Each row of a before or after table is a point. One or more steps were done to the points. Then noise was added and the rows were shuffled. The steps act on columns, c1 being the first. Write out the steps. A step turns or swaps two columns, mirrors them in a line or flattens them onto one, adds a multiple of one to another, or multiplies or shifts one. Angles are multiples of 10 degrees, from the lower column toward the higher: turns from -170 to 170, lines from 10 to 170 but not 90. Use the fewest steps. Two steps may share a column if one is a turn and the other turns, adds or multiplies; they go together, in the order done. Otherwise the lowest column goes first.
In the rows, 100 means zero.

Before (11 x 3):
array([[ 90, 107, 149],
       [124, 129, 124],
       [172,  80,  77],
       [ 79, 114, 123],
       [ 97,  97,  94],
       [ 67, 107, 127],
       [ 80, 109, 135],
       [ 85, 110, 104],
       [ 96,  77, 121],
       [160,  61,  67],
       [119,  84, 128]])
After (11 x 3):
array([[126, 128, 121],
       [149,  95,  96],
       [226,  63,  78],
       [170, 108, 130],
       [175, 142, 122],
       [135, 111, 103],
       [209,  35,  65],
       [137, 142, 146],
       [144,  94, 121],
       [133, 133, 137],
       [119, 127, 127]])
Steps: shift c1 by 50; add 0.7 times c3 to c2

Before (8 x 8):
array([[ 81, 104, 135, 107, 117, 116,  87, 161],
       [107, 120, 142, 152,  83, 118, 113, 103],
       [135, 114,  71, 106,  98, 118, 129, 122],
       [132, 113,  63,  85,  75, 117,  78,  78],
       [133,  90,  75, 114, 101, 163, 104,  87],
       [ 63, 183,  60,  99, 137,  79,  56, 129],
       [106, 134,  74,  95,  60, 142, 133,  60],
       [ 91, 109, 144, 104, 158,  92,  91, 135]])
After (8 x 8):
array([[111, 142,  96,  59,  49, 132, 131,  95],
       [ 83, 117, 121, 161, 131, 103,  96, 110],
       [ 87,  86, 110, 137, 172, 107,  96, 106],
       [105, 117, 143, 100, 111, 119, 106, 153],
       [129, 115,  74,  79,  61, 115,  59,  89],
       [136, 119,  77, 119,  81, 114, 110, 100],
       [135, 164,  76,  87,  90,  90,  88, 114],
       [ 61,  79,  44, 128, 115, 184,  67,  97]])
Steps: add -0.5 times c1 to c7; swap c2 and c6; turn c3 and c5 by 30 degrees; swap c4 and c8

Before (8 x 12):
array([[136, 114, 111,  97, 120, 142, 109, 107, 131, 130, 104,  98],
       [125, 118,  94, 140,  94,  90, 123, 105, 112, 105,  80, 103],
       [122, 167,  77, 117, 146,  82,  84, 109, 122,  95, 107,  33],
       [ 98,  70,  47,  44,  84, 170,  95, 117, 139, 111,  52,  85],
       [125, 109, 127,  98, 124,  72, 117,  91, 145, 125,  90,  52],
       [ 98, 130, 134, 114,  94,  87, 123, 148,  90,  41,  98,  73],
       [146, 108,  74,  60,  92, 141, 121,  42,  73,  97, 107,  96],
       [111, 155, 128,  95,  89, 107, 133,  46,  77,  88,  84,  61]])
After (8 x 12):
array([[ 90,  73,   9,  43,  85, 172,  94, 117, 138,  72,  51,  98],
       [108, 120,  99,  63,  91, 141, 121,  41,  73, 124, 109,  96],
       [111, 126,  83, 142,  93,  92, 122, 104, 114, 100,  78,  93],
       [121, 153, 150,  96,  88, 107, 134,  46,  77,  94,  82, 117],
       [108, 124,  80,  97, 118, 141, 110, 108, 132,  85, 101,  72],
       [106, 116,  82,  99, 123,  73, 116,  91, 146,  53,  91,  93],
       [127, 165,  57, 117, 147,  82,  85, 107, 124,  35, 108, 128],
       [108, 124, 144, 114,  93,  89, 126, 149,  89,  71,  96, 175]])
Steps: flatten c1 and c2 onto the line at 70 degrees; add -1 times c9 to c3; add -0.5 times c8 to c12; turn c10 and c12 by -110 degrees

Before (10 x 20):
array([[149, 120, 114, 104, 111, 118,  95, 101,  44,  97,  99,  55, 109,
         64, 126,  62,  93, 104, 108,  70],
       [ 90, 118, 137, 141,  88,  56,  98, 127,  83,  57,  83, 110, 115,
         83, 158, 166, 104, 138, 121, 137],
       [123, 104, 110, 103,  91, 142,  85, 107,  55,  99, 114,  96,  55,
         71, 111,  75,  85,  87, 105, 125],
       [133,  51,  99,  86, 125, 130,  45,  93, 101, 129, 120,  87, 122,
        118, 104,  51, 144,  85,  90, 108],
       [143, 136,  92,  67, 106, 121, 103,  74, 106, 107, 110,  91,  99,
         32, 126,  28,  58,  67, 116, 114],
       [163,  46,  47,  87,  96, 167, 102,  80, 116, 116, 119, 143, 131,
        130, 107,  58, 146,  77, 126,  75],
       [102,  97, 148, 142, 117,  52, 103, 128,  62,  62, 161,  80,  91,
         50, 165, 164,  92, 113, 112,  99],
       [128,  81,  54,  54, 146, 154,  80,  75,  82, 112, 109, 145, 117,
        112, 129,  74, 151,  91,  87,  80],
       [100,  95, 144, 115,  97,  83, 119, 124,  74, 112, 119, 102, 106,
         46, 144, 148,  78, 171, 113, 121],
       [105,  92, 137,  88,  84, 128,  94, 111,  70, 102, 107, 103, 111,
         59, 124,  43,  89,  66,  71,  77]])
After (10 x 20):
array([[100,  96, 145, 114,  86, 106, 129,  86,  74,  77, 108, 102,  84,
         46, 145, 135,  80, 172, 113, 100],
       [106,  91, 137,  86,  86, 111, 107, 119,  71, 120,  93, 103, 127,
         59, 121,  44,  89,  67,  71,  86],
       [128,  79,  56,  54, 123, 117,  89, 104,  83, 112, 141, 144, 153,
        110, 127,  85, 151,  88,  87,  80],
       [132,  51,  98,  85, 102, 122,  55, 117, 103,  79, 133,  90, 130,
        118, 105,  60, 144,  84,  90,  78],
       [103,  97, 147, 140,  62,  92, 116,  83,  62, 120, 152,  80,  52,
         53, 166, 148,  93, 114, 110, 132],
       [ 91, 118, 135, 140, 106, 118, 110,  81,  83,  90,  80, 111,  55,
         85, 158, 150, 104, 136, 122, 157],
       [162,  44,  46,  89,  81, 131, 113, 110, 117, 113, 110, 141, 167,
        130, 107,  69, 144,  76, 126,  74],
       [125, 105, 112, 103,  84,  54,  96, 110,  55,  80, 101,  96, 143,
         72, 109,  75,  85,  87, 107, 114],
       [142, 137,  92,  65,  96,  99, 114, 121, 106,  87, 113,  91, 120,
         35, 127,  44,  60,  67, 116, 100],
       [148, 120, 114, 103, 108, 110, 104, 112,  44, 129, 108,  55, 116,
         65, 126,  67,  94, 106, 107,  86]])
Steps: turn c5 and c11 by 50 degrees; swap c6 and c13; shift c7 by 10; flatten c8 and c16 onto the line at 110 degrees; mirror c10 and c20 in the line at 120 degrees

Before (11 x 48):
array([[103,  88,  83, 104,  85, 101, 118, 101, 112,  92, 120, 102, 105,
         85,  97,  86, 108, 102,  85,  98,  91,  86,  97,  98,  94,  99,
        100, 115, 105,  94, 101, 111, 115, 105, 100, 106, 105,  96, 109,
        117, 101,  77,  97, 122,  91,  96, 103,  66],
       [106,  78, 103, 116, 100,  78, 115,  98, 111,  72,  85, 119,  72,
        116,  96, 107,  85, 106, 107,  85, 106,  92, 113, 115, 104, 109,
        114,  92,  76, 106,  97,  96, 107,  94,  94,  89, 100,  98, 107,
        106,  86,  94, 101, 123,  96, 116, 108,  94],
       [ 68, 101, 116, 111,  89,  88, 112, 116, 104, 106, 107, 103, 100,
        109, 106, 101,  96,  86, 105,  86, 115,  99, 109, 107,  96, 112,
         90, 104,  87,  92,  95,  88,  88,  82,  81, 113,  90, 100, 103,
         91,  93, 100,  96, 133, 125,  93,  97,  86],
       [ 83,  95, 102, 116,  99,  85,  91,  93, 101, 115,  95, 137,  80,
        102,  83, 109, 127,  97, 105, 118,  76,  96,  97,  93,  72, 110,
         90, 106,  74, 106,  97,  95, 104, 108, 105,  98,  99, 100,  74,
         92,  83, 102, 101, 108, 110, 112,  84,  73],
       [110, 101, 119,  88,  81, 101, 117, 105,  84,  80, 107, 130, 101,
         87,  96,  85,  95,  89, 109,  98, 104, 111,  89,  91, 120, 135,
        112, 106,  97,  92, 103, 118,  92, 114,  75,  97,  93, 105,  91,
         74, 113,  94,  82,  94, 101,  91,  92, 113],
       [101,  87,  86,  85,  92,  91, 109, 111,  99, 105,  81, 112,  98,
        103,  92, 101, 112, 117,  91, 104,  94,  86, 102,  78,  79, 115,
         93, 118, 111, 100,  95,  83,  98, 110,  86,  95, 116,  94, 111,
         98,  85,  87,  97, 110, 108,  82,  73,  90],
       [101,  91, 111, 108,  97,  95, 102,  92, 102, 104,  96, 105, 119,
        102, 105, 106, 100, 110,  91, 103,  81,  96, 115,  85, 104, 107,
        100, 107,  79,  71, 107, 115, 111, 111,  98, 102, 110,  86, 111,
         85, 120,  94,  94, 100,  91,  83,  73,  92],
       [101,  89, 106, 111, 104,  78, 123,  99, 119, 132, 116, 110, 100,
        106, 104,  90,  90,  87, 118, 101, 100, 112, 132, 111, 125, 105,
         93, 105,  89, 120,  99,  91, 105,  83,  87, 110,  90, 126, 111,
         99, 113, 113,  96, 124,  98, 101, 116,  84],
       [122, 108, 113,  82, 116,  88,  80,  90,  97,  85, 101, 107,  91,
        104, 107,  96, 134, 115, 100, 102,  98, 101, 109, 108, 113,  94,
        118,  95,  96, 112,  87, 101, 115,  74,  85, 116, 106,  99,  83,
         81,  99,  94,  82, 104, 115,  80,  85,  88],
       [ 98,  95, 101, 125,  82,  99, 133, 111, 100,  92,  99, 112,  97,
        110,  94, 114, 125,  93,  90,  96,  93, 106,  91, 117, 130, 113,
         63,  94,  90, 114,  91, 100,  96, 109, 107, 115,  95,  88,  91,
        116, 113,  87, 112, 103, 114, 103,  95,  82],
       [103, 113,  93, 110, 128,  90, 122,  93, 107,  92, 110, 120, 105,
         90,  86, 107,  80, 105,  88, 108, 108,  73, 107,  87,  82,  86,
         85, 101,  82, 107,  88,  87,  92, 105, 101,  75, 102, 110, 106,
         95, 109,  94, 101, 114,  97, 102,  97,  79]])
After (11 x 48):
array([[102,  88,  83, 103,  85, 101, 118,  99, 112,  75, 119, 102, 106,
         86, 100,  85, 107, 104,  85,  96,  92,  84,  97,  99,  94,  96,
         98, 115, 107,  94, 100, 114, 117, 104,  99, 104, 104,  95, 108,
        102, 102,  79,  97, 122,  95,  94, 117,  67],
       [103, 113,  91, 110, 129,  90, 123,  92, 107,  76, 110, 121, 104,
         88,  87, 108,  82, 104,  88, 109, 109,  73, 105,  87,  84,  87,
         86, 102,  80, 108,  90,  88,  92, 106, 102,  78, 104, 109, 106,
         96, 108,  94, 101, 115,  98, 101,  95,  78],
       [ 99,  88, 108, 111, 105,  79, 123,  98, 119, 197, 113, 110,  99,
        107, 103,  93,  93,  85, 118, 100,  99, 111, 131, 113, 125, 105,
         94, 105,  89, 122,  98,  92, 104,  84,  88, 119,  90, 128, 111,
        115, 111, 111,  96, 124,  98, 101,  99,  85],
       [107,  80, 103, 117, 100,  78, 114,  98, 110,  15,  83, 123,  71,
        117,  96, 105,  85, 103, 108,  83, 108,  89, 115, 117, 104, 108,
        113,  92,  75, 110,  96,  96, 106,  95,  94,  88, 102,  98, 107,
        109,  87,  94, 101, 122,  96, 118, 103,  95],
       [ 69, 102, 116, 112,  91,  87, 113, 115, 104, 118, 108, 104,  98,
        108, 107, 102,  98,  87, 106,  84, 115,  99, 109, 107,  96, 114,
         90, 104,  87,  92,  95,  87,  87,  82,  80, 114,  91,  99, 103,
         96,  93,  99,  96, 133, 123,  93,  95,  86],
       [110, 101, 120,  88,  85, 100, 117, 104,  84,  43, 105, 131, 101,
         87,  97,  85,  94,  88, 110,  99, 105, 109,  90,  92, 119, 134,
        112, 106,  97,  92, 102, 117,  95, 115,  77, 100,  93, 107,  91,
         90, 114,  97,  83,  92, 101,  90,  73, 111],
       [103,  91, 113, 108,  99,  94, 101,  91, 102, 113,  99, 105, 119,
        102, 102, 105,  98, 108,  90, 103,  81,  95, 116,  85, 100, 107,
        101, 109,  80,  71, 107, 116, 110, 111,  98,  98, 113,  86, 110,
         73, 120,  93,  94,  99,  90,  82,  86,  91],
       [ 98,  96, 102, 127,  80,  96, 132, 110, 100,  74,  98, 111,  97,
        109,  94, 115, 128,  94,  90,  96,  93, 107,  90, 117, 130, 114,
         63,  94,  88, 114,  91, 100,  96, 108, 109, 112,  93,  87,  91,
         97, 113,  88, 110, 102, 113, 103, 117,  82],
       [ 84,  95, 104, 115, 100,  86,  90,  94, 102, 143,  93, 136,  78,
        100,  84, 108, 126,  97, 106, 116,  77,  96, 100,  93,  70, 111,
         92, 105,  72, 104,  97,  94, 104, 106, 103,  99, 100, 100,  74,
         86,  83, 104, 103, 108, 110, 111,  89,  72],
       [124, 111, 113,  81, 115,  89,  79,  89,  97,  53, 101, 108,  92,
        104, 105,  96, 133, 116, 102, 103,  98, 100, 108, 105, 113,  94,
        118,  97,  94, 112,  85, 102, 116,  75,  86, 116, 106, 100,  81,
         84,  98,  92,  82, 106, 115,  81,  80,  87],
       [104,  87,  87,  85,  91,  90, 108, 112,  98, 114,  79, 111,  99,
        104,  92,  99, 113, 114,  90, 103,  91,  85, 101,  78,  81, 115,
         94, 120, 110, 100,  96,  84,  98, 112,  84,  94, 113,  94, 111,
         72,  86,  86,  96, 109, 107,  82,  96,  87]])
Steps: multiply c10 by 3; add 0.3 times c38 to c36; swap c40 and c47
